Each row of a before or after table is a point. The points were changed in one or more steps. Then noise was added and the rows were shuffled. The steps act on how far a point lies along the listed directions, d1 being the first. What was done? A step turns or swaps two directions, mirrors them in a line or flattens them onto one, adds a multiple of one to another, or multiplies one. Angles are multiples of 10 degrees, from the lower direction toward the higher: turns from -170 to 170, lines from 10 to 170 but not 90. Use the fewest steps. Two steps may share a direction if one is a turn and the other turns, adds or multiplies; they go together, in the order done. Otherwise the lowest direction goes first.

Directions:
(1): 58	21
(2): -21	58
Before:
-1	0
-4	19
36	-16
24	77
-81	19
-28	53
21	22
-100	11
After, 8 rows:
11	-15
-42	-2
81	7
49	-39
101	23
-9	-31
4	-76
-1	-7
Steps: turn d1 and d2 by -160 degrees

Directions:
(1): -2	45	-25	70
(2): 6	-24	72	42
(3): -11	69	42	-30
(4): 86	12	-1	-5
Before, 11 rows:
40	51	-69	44
-2	84	-30	23
16	32	13	30
-3	-38	44	-6
-37	-29	49	54
-21	-51	17	51
45	105	-16	2
-24	48	-25	3
-10	-60	37	-17
13	-35	33	8
0	-36	-12	55
After:
-16	-54	68	-18
-6	-30	51	-4
42	43	-117	29
0	70	-55	39
13	27	-11	23
-29	-48	84	67
-19	41	-19	23
-17	-72	44	53
0	-54	-3	48
13	-33	28	-2
47	117	-79	-1
Steps: turn d1 and d3 by -20 degrees; add -1 times d4 to d2

Directions:
(1): 16	7	28	31	73	68	55	4
(2): 20	-36	90	-46	13	10	-50	-18
(3): -49	3	-40	-46	0	82	-43	19
Before:
14	10	22	23	53	40	50	0
13	-1	30	-17	-7	-3	-10	-6
18	-7	29	11	7	-31	5	-15
4	1	-14	12	-1	-2	2	-4
52	-9	50	24	-2	-59	17	-3
1	9	-6	12	-6	-23	11	-15
-12	-1	-18	-2	-10	5	-6	7
7	-21	21	-18	10	3	-27	-3
18	3	-5	19	16	23	28	-2
4	1	11	-8	2	5	-8	9
-6	10	0	17	2	-5	6	4
-1	15	-12	1	-5	11	2	-6
-3	-6	39	-19	8	6	-15	-9
After (13 x 8):
18	-1	34	-13	-8	-6	-9	-9
-4	-3	38	-22	8	5	-19	-8
21	10	28	28	53	34	52	-2
-4	14	-18	-3	-6	19	-2	-1
-2	10	3	20	1	-13	6	2
3	-2	10	-11	3	8	-9	11
21	2	-4	23	16	18	31	-4
2	-21	18	-23	11	8	-30	0
39	-9	43	30	7	-60	21	-23
7	1	-13	11	0	-4	5	-6
-21	1	-24	-9	-9	17	-9	13
9	7	2	22	-5	-40	19	-21
91	-10	81	58	-1	-123	49	-19
Steps: multiply d3 by 2

Directions:
(1): 6	70	37	30	43	10	62	51	-35	20	-58
(2): 84	42	-37	-9	-54	8	0	17	61	-40	-43
(3): 38	-17	-51	66	1	-19	22	68	-16	10	78
(4): 38	-77	82	29	24	13	-34	44	26	-27	-24
(5): 40	39	11	35	46	88	-21	-59	-1	-15	46
(6): 12	33	27	48	-21	-39	-55	-19	38	97	-3
Before, 13 rows:
-4	46	-57	-56	-67	-24	-48	-31	74	54	-60
30	47	41	4	17	15	-5	-27	36	-20	-69
5	-39	-41	59	-51	-61	-61	40	17	23	66
11	-44	28	-46	-8	11	-50	-55	47	-8	-17
55	-17	-32	19	-18	10	-59	-40	95	-21	-2
-1	-19	-59	-38	-24	42	-5	-37	43	-73	18
-6	-111	-42	-32	6	-7	31	62	-29	-67	100
-55	47	12	-10	-29	-25	-48	-101	11	50	46
17	45	26	-4	30	58	55	85	-36	-44	-91
31	2	-34	20	-47	-16	-49	-68	70	21	-6
74	63	17	67	2	8	39	89	1	1	5
46	-21	-12	-10	-20	13	-7	5	64	-32	-15
16	71	-25	-31	-46	-1	-7	-53	12	30	-35
After, 13 rows:
-23	-4	-78	-46	-34	61	-57	-83	0	-24	69
-27	-22	120	12	-3	-53	-18	33	16	22	-59
37	3	10	24	-31	-43	10	30	52	6	-93
53	44	-5	45	78	75	76	57	-54	-29	70
14	57	27	-32	11	5	28	-10	15	19	-79
11	10	-24	55	-15	-49	37	122	-28	-16	-11
42	40	-32	-7	-17	14	24	1	48	-11	-27
-10	24	-16	-33	-31	-26	-33	-72	46	-1	-28
17	-49	12	-61	-32	-10	-25	55	68	-30	-109
49	55	-26	28	-16	-23	9	25	71	9	-77
54	37	27	36	23	67	-1	4	52	-31	-37
16	-4	-77	5	-70	-35	-24	-1	24	7	101
30	-49	40	-30	-43	-14	-46	-5	40	-11	-50
Steps: turn d1 and d4 by -160 degrees; turn d1 and d2 by 20 degrees; turn d5 and d6 by 70 degrees

Directions:
(1): 49	-2	14	57	15	-69	-39	-38	-57	25	-18	45	-72	-30
(2): 14	67	74	-28	-22	28	52	46	24	27	-53	5	-65	-30
Before:
39	23	40	58	17	-34	32	17	-38	45	-45	39	-100	-44
32	-53	-46	63	23	-91	-89	-71	-70	6	18	66	-5	-20
-3	74	57	-33	-14	43	52	46	33	-1	-48	-17	1	-4
-13	14	-3	-29	-51	75	66	48	49	26	-4	-30	1	12
-9	34	9	-5	-4	15	31	44	6	-12	-7	-30	3	12
41	-87	-81	31	12	-92	-76	-78	-84	-17	11	50	2	-3
28	-38	-14	27	23	-22	-52	-56	-26	4	4	6	-9	0
-21	47	50	-55	-10	67	30	53	29	-11	-32	-26	-18	-9
After (8 x 14):
-24	36	26	-122	-51	85	86	72	59	-13	-54	-24	19	2
30	34	52	37	13	-13	52	37	-20	41	-52	34	-101	-43
16	-10	-19	38	16	-39	-18	-3	-33	-13	7	-13	-3	17
23	-60	-70	61	-13	-28	-35	-49	-43	27	33	12	-7	14
38	-8	-8	65	28	-69	-53	-53	-61	-6	-9	27	-5	-4
-31	74	59	-85	-42	83	71	76	69	11	-47	-10	12	-16
24	-30	-19	43	30	-37	-72	-40	-66	-17	5	19	-33	-7
0	21	34	-37	-8	59	25	13	36	7	-26	-28	-2	7
Steps: swap d1 and d2

Directions:
(1): 10	-43	1	-3	3	19	-4	-24	28	50	63	36	-9	-4	-63	-63	-75	-79	-34	-70
(2): 7	-58	-60	28	28	-43	-112	-16	5	35	-27	-52	-35	61	-14	-36	-20	28	13	42
(3): 58	76	0	-14	25	-56	-7	32	-1	-78	-77	-5	21	29	-70	-14	-50	-40	13	-26
(4): 39	20	13	7	29	62	54	11	66	-14	1	-17	-77	27	-63	-56	48	59	-45	33
(5): -68	11	44	42	8	26	-48	38	5	-40	7	-105	12	-16	1	16	-2	-29	-98	-28
Before:
36	-6	-9	-32	13	-5	13	-22	1	-9	-26	56	-29	21	20	-1	-3	41	55	54
24	-10	-64	-18	6	-68	-8	9	-17	13	-57	9	25	44	-7	-12	-22	-11	88	13
-58	-114	-28	3	-49	69	25	-34	-2	111	118	54	-21	-16	54	-6	29	-2	-1	9
88	22	-4	-11	17	-32	-6	7	34	-10	-54	32	-1	38	-60	-75	-5	4	7	22
-65	33	54	25	-1	47	54	5	7	-25	40	-40	39	-65	38	72	52	-16	-44	-33
-3	45	-1	36	10	3	-2	44	34	-58	-21	-42	-41	21	-32	-31	8	2	-45	43
-37	-15	26	17	8	46	1	4	10	-50	35	-17	14	-18	-32	-16	-8	-28	-64	-36
-23	11	-3	12	-3	-64	-15	23	-3	-28	-50	-54	10	19	36	6	8	32	25	39
-24	-12	19	-14	-31	-3	29	-5	-49	15	18	33	48	-11	44	38	-25	-28	29	-30
After (9 x 20):
-27	8	38	11	25	31	-27	17	18	-53	-20	-51	-29	10	12	6	2	20	-52	31
-4	-34	-14	-20	-12	-7	9	-30	-30	-11	28	73	46	-19	0	1	-32	-35	36	-33
16	23	29	22	12	-35	-68	34	12	-37	-49	-49	39	12	-34	-40	-26	-44	-59	-15
-21	22	-28	17	-21	-68	-43	20	-34	-32	-25	7	34	-2	31	21	-41	-50	29	18
2	11	-12	4	-1	-61	7	14	7	-18	-53	-29	-3	27	26	-8	17	50	43	49
12	13	-25	14	35	0	6	43	42	-22	-52	-72	-31	57	-58	-47	17	17	-12	22
-71	-103	-8	22	-36	99	24	-18	21	92	122	11	-40	-13	34	-20	43	8	-50	9
23	6	25	-12	-4	52	85	-1	12	8	19	31	-26	17	-16	-18	20	31	0	5
-6	17	5	-19	-17	5	91	-36	-14	19	33	71	44	-56	52	69	42	1	67	-14
Steps: turn d4 and d5 by 140 degrees

Directions:
(1): -6	-51	37	-81	11	-19	53	24	26	-37	35	-106	41	1	-10	-1	-43	-68	4	-16	56	-23	25	-8	-15	77	-14	3	5	51	-31	90
(2): 26	-12	-39	27	61	-24	63	-2	-18	27	5	-10	-41	-79	-8	11	25	-68	10	33	3	-115	-44	-3	-78	-2	23	-6	-74	-20	70	-16
(3): -27	98	-21	16	-24	-27	12	-63	-3	47	-12	-15	-35	-6	-32	-58	-31	-9	-25	97	34	61	36	56	-55	51	-39	13	-9	-61	-10	60
Before:
-10	37	-52	47	66	-44	50	-40	-1	29	-17	-10	-104	-50	-27	-27	15	-45	2	75	12	-82	-47	51	-68	15	-14	17	-70	-59	52	1
8	-96	34	-83	56	-37	84	47	66	-59	38	-109	55	-38	3	20	-20	-87	14	-58	40	-78	-8	-29	-12	64	-6	-13	9	55	4	71
-46	-30	47	-50	-13	-16	10	12	11	-25	28	-61	28	3	-25	0	-28	-38	-3	5	28	5	41	-6	1	66	-23	-26	48	45	-36	51
-34	62	-44	27	-3	-8	9	-43	-24	52	-20	-12	-30	-31	-50	-66	0	0	-29	83	-10	64	1	52	-45	1	-16	16	-9	-75	26	7
6	-48	28	-56	-5	5	-14	6	17	-55	21	-51	74	24	8	21	-21	-34	-4	-29	20	26	4	-23	39	22	9	10	23	67	-50	28
25	34	-60	61	40	-5	32	-27	-15	26	-43	42	-29	-44	-26	-14	2	-12	1	55	-9	-31	-12	-2	-84	17	3	10	-63	-50	45	-17
16	-10	-24	14	1	13	-11	28	-10	2	-11	33	-18	0	8	2	15	35	-5	-43	-6	19	6	-18	23	-31	15	-10	13	-9	17	-36
-2	-4	13	5	-24	38	-79	1	-10	-29	-25	77	10	30	23	11	4	82	13	-45	-42	56	-7	-7	68	-88	-7	10	47	7	0	-72
11	-38	37	-37	-6	33	-54	22	-13	-40	2	29	28	23	38	-4	23	57	17	-59	-7	-6	15	-59	65	-36	20	4	36	35	-12	-44
-20	4	22	-56	-29	-17	-3	20	19	-16	5	-46	-14	11	2	-8	-35	-11	26	-4	33	28	14	13	36	20	-40	3	37	9	-47	61
After, 10 rows:
-36	-3	-3	-50	7	-17	46	-8	1	6	13	-101	17	-21	-50	-55	-33	-53	-21	44	30	39	19	34	-40	58	-21	15	3	-13	-4	73
-13	70	-15	25	-23	9	-46	-49	-18	18	-32	59	-32	-1	-6	-34	-14	50	-5	45	-14	66	9	37	-3	-45	-31	18	16	-48	15	-27
24	-49	4	-5	8	20	-38	11	-2	-41	5	18	51	9	22	41	21	-3	3	-42	-25	-3	-32	-36	49	-42	34	3	7	51	-13	-49
-23	-77	43	-28	7	6	-8	44	2	-39	24	-16	30	-4	-2	39	10	-17	14	-48	-14	-42	2	-41	30	6	10	-36	42	64	-8	-22
8	29	2	15	-9	22	-58	-22	-31	7	-18	68	-19	1	25	-30	34	68	6	3	-15	7	10	-31	28	-47	12	8	12	-24	15	-61
6	30	-35	23	-8	0	-4	3	-12	23	-17	30	-35	-7	-6	-21	5	28	-15	-3	7	38	17	6	-2	-11	1	-5	7	-36	17	-14
-1	-36	20	-48	-9	-6	-4	45	13	-27	5	-28	-11	-2	16	21	-9	-11	40	-40	9	-21	-14	-13	48	-15	-16	-5	27	27	-24	18
30	-111	16	-14	50	8	6	68	43	-58	8	20	44	-20	40	64	46	6	26	-120	-47	-79	-54	-62	60	-58	34	-25	23	49	34	-70
10	19	-28	11	22	-8	38	-20	5	1	-26	-13	5	-14	-31	-23	-32	-23	-3	44	22	3	19	-1	-69	62	-15	15	-35	-20	3	41
-23	-3	-8	-14	44	-37	46	-14	24	-15	2	-63	-54	-7	-22	-24	-15	-45	4	32	35	-46	-17	38	-27	50	-28	19	-26	-10	-1	48
Steps: turn d1 and d3 by -70 degrees; multiply d2 by 0.4
